Each row of a before or after table is a point. One or more steps were done to the points. Then noise was added and the rows were shuffled. The steps act on columns, c1 being the first. Name the steps. A step turns or swaps two columns, mirrors them in a line or flattens them onto one, adds a multiple of one to another, or multiplies or shifts one. Angles are multiples of 10 degrees, from the lower column toward the higher: turns from -170 to 170, lines from 10 to 170 but not 90. Use the fewest steps. Two steps may share a column if one is a turn and the other turns, adds or multiplies; they go together, in the order done. Otherwise the lowest column goes first.

Before (10 x 3)
[[-91, -42, 25],
[-45, -59, 42],
[-51, 3, 50],
[-33, -20, 86],
[38, -85, -33],
[43, -38, -24],
[-46, 7, 42],
[32, -37, -20],
[49, -2, -17],
[50, 2, -8]]
After (10 x 3)
[[-18, 74, -12],
[20, -6, -1],
[-36, 49, -2],
[-22, 19, -50],
[13, 56, 73],
[14, -11, 18],
[10, 21, 33],
[-16, 8, -39],
[16, 19, 42],
[-12, 62, -64]]
Steps: multiply c1 by 0.4; turn c2 and c3 by -150 degrees

Before (9 x 8)
[[2, 13, -38, 38, -14, -19, -3, 4],
[29, 17, -11, 8, -46, 50, -16, 7],
[43, -15, 36, -38, 80, 31, -75, 56],
[-17, 14, 47, 20, 3, -35, -7, 16],
[-73, 21, 21, 5, -1, -9, -17, 25],
[41, 12, -34, 1, -2, 23, 45, -19],
[24, 13, 13, -15, 68, -27, -41, -41],
[41, 48, -29, 50, 10, 45, 24, -21],
[-3, -13, -10, 61, -8, 41, 9, -18]]
After (9 x 8)
[[81, -3, 13, 8, 45, 48, -77, -46],
[-45, -43, -12, -27, 32, 22, -16, -20],
[3, 3, 40, 8, -19, -43, -4, 22],
[12, -60, -20, -47, 40, -20, 22, 5],
[68, 1, 28, 31, 26, -12, -42, -95],
[-2, -15, 9, 9, -74, -17, -18, 7],
[-2, -21, -27, -11, 42, 8, 44, 38],
[-5, -9, -4, -72, -7, -7, 9, -8],
[-15, -2, -37, -14, 1, -41, -1, -11]]
Steps: swap c1 and c5; turn c2 and c6 by 150 degrees; turn c4 and c6 by -140 degrees; turn c3 and c8 by 20 degrees; add 1.5 times c7 to c8

Before (14 x 12)
[[-9, 27, -16, 17, -11, -4, 22, 47, 14, -3, 29, 11],
[-3, -4, -2, -17, -24, 12, -11, 44, -20, -12, -11, 12],
[32, 12, -6, -33, 45, -16, -17, 26, -5, 7, 32, -40],
[3, 47, -1, 7, 9, -4, 5, -66, 36, -32, 5, 17],
[16, 50, 4, -26, -35, 18, 3, 50, 36, 16, -3, 24],
[-33, 8, -12, -19, -12, -21, -35, 39, 38, 4, -27, 3],
[9, 33, -47, 12, -14, 3, 8, 18, 37, -4, -27, 34],
[28, -57, 13, -6, 3, -10, 2, -64, 37, 11, -24, -36],
[17, 27, 5, -36, 11, -4, 20, 52, -18, -30, -29, 42],
[29, 49, -11, -14, -37, -23, 2, 42, -21, 6, -22, 25],
[3, 52, -22, 16, 2, 34, -24, 7, 17, -52, 2, 35],
[1, 48, -1, -8, -6, 22, 19, 13, 23, 9, -12, -51],
[18, 20, 25, 5, 12, -15, -22, 58, -2, -3, -28, 18],
[24, -58, -17, 12, -23, -20, 4, 29, 27, -95, 39, -56]]
After (14 x 12)
[[-5, -5, -2, -17, -24, -1, 16, 42, 23, 11, -7, 7],
[-36, 51, -23, 15, 2, -39, 16, 22, 3, 38, -32, 25],
[-16, 22, 25, 4, 12, 14, 38, 64, -5, -10, -9, 9],
[-19, 11, -5, -33, 45, 15, -25, 31, -3, -26, -19, -44],
[6, 27, -16, 17, -12, -2, -33, 55, -13, 8, 0, 19],
[-80, -58, -17, 11, -23, 4, -45, 13, -34, 57, 1, -51],
[27, 8, -13, -19, -13, -1, 41, 42, -44, 18, -16, -9],
[-14, -56, 14, -6, 3, -10, 13, -80, -37, -26, 25, -33],
[5, 48, -2, -8, -6, -32, -7, 27, -9, -8, 37, -41],
[-18, 49, -11, -13, -37, 30, 23, 57, 7, -24, 5, 24],
[-10, 33, -47, 12, -13, -22, 25, 28, -30, -3, 8, 36],
[-21, 47, 0, 8, 9, -14, -4, -52, -33, 23, -3, 17],
[-32, 29, 5, -36, 11, 12, 23, 60, 14, 12, 18, 46],
[-2, 49, 3, -28, -34, -33, 5, 66, -22, -23, -3, 24]]
Steps: turn c1 and c10 by -140 degrees; add 0.3 times c2 to c8; turn c6 and c9 by 150 degrees; turn c7 and c12 by 20 degrees; turn c7 and c11 by 120 degrees

Before (8 x 24)
[[31, 26, 7, -47, 54, -7, -21, 48, 17, -22, 41, -43, 5, 35, 24, 5, -13, -25, -35, 6, -10, -58, 22, 18],
[9, 93, 3, -1, 29, -39, 13, -31, 6, -14, -6, 46, 15, -56, 15, 7, -10, -48, 2, 7, -2, -36, -33, -50],
[-10, -74, 32, 24, 0, -19, -1, -6, 12, -18, 13, 20, 39, -20, -1, 26, 52, -2, -35, 22, 1, -95, -23, 8],
[-4, 12, -76, -6, 47, 21, -35, 12, -61, -18, 22, 21, -5, -50, -4, 50, 18, 20, 49, -33, -1, -12, 33, 0],
[-77, -32, 5, -53, 56, 9, -13, 0, -15, -39, 43, 11, -10, 18, -43, -4, -40, 5, -21, -13, 51, -14, -16, 47],
[-11, 10, 32, 17, 6, 8, -34, 4, 18, -11, 16, 22, -12, 29, -44, -24, -5, -87, -1, -3, -4, -2, 12, 26],
[9, 17, -27, -11, 26, -81, 25, -5, 45, 49, -4, -14, 78, -1, -30, 0, -6, 36, 23, 15, 66, -23, -30, 51],
[-31, -48, -61, 54, -28, -39, -29, 12, -50, 8, -28, -21, -37, 12, -21, 4, -29, -51, -2, 46, -79, -46, -5, -36]]
After (8 x 24)
[[11, 18, -45, -14, 20, 73, 25, -1, 46, 52, -5, -35, 82, 0, -22, -63, -23, 41, -11, 14, 23, -20, -33, -48],
[0, 14, 66, -6, -33, 45, -31, 12, -58, -17, 22, 21, -4, -47, 11, 22, -13, 21, 95, -35, 50, -11, 34, -33],
[29, 24, -12, -44, -19, -1, -22, 51, 19, -26, 41, -35, 6, 39, 2, 7, 26, -27, -42, 9, -1, -62, 19, -55],
[10, 91, -34, 0, -60, 23, 17, -32, 6, -14, -9, 48, 9, -57, 0, 5, 20, -45, -17, 10, 6, -40, -33, 10],
[-8, 12, -16, 15, 15, -30, -36, 7, 16, -12, 15, 24, -13, 28, -26, -4, -39, -88, -11, -3, -21, -2, 13, -26],
[-31, -47, 8, 57, -9, 72, -32, 11, -48, 8, -28, 3, -38, 11, -35, 73, -3, -50, 7, 43, -28, -48, -7, 39],
[-9, -75, -41, 25, 8, -16, 0, -5, 18, -18, 12, 23, 36, -20, 46, 6, -28, -5, -57, 18, 20, -95, -26, -10],
[-78, -33, 1, -53, -1, -11, -16, 0, -14, -38, 47, -5, -7, 20, -53, -47, -17, 9, -19, -15, 16, -14, -14, -74]]
Steps: turn c3 and c6 by -130 degrees; add 0.7 times c3 to c19; turn c5 and c24 by -130 degrees; add -0.3 times c21 to c12; turn c16 and c21 by 70 degrees; mirror c15 and c17 in the line at 30 degrees
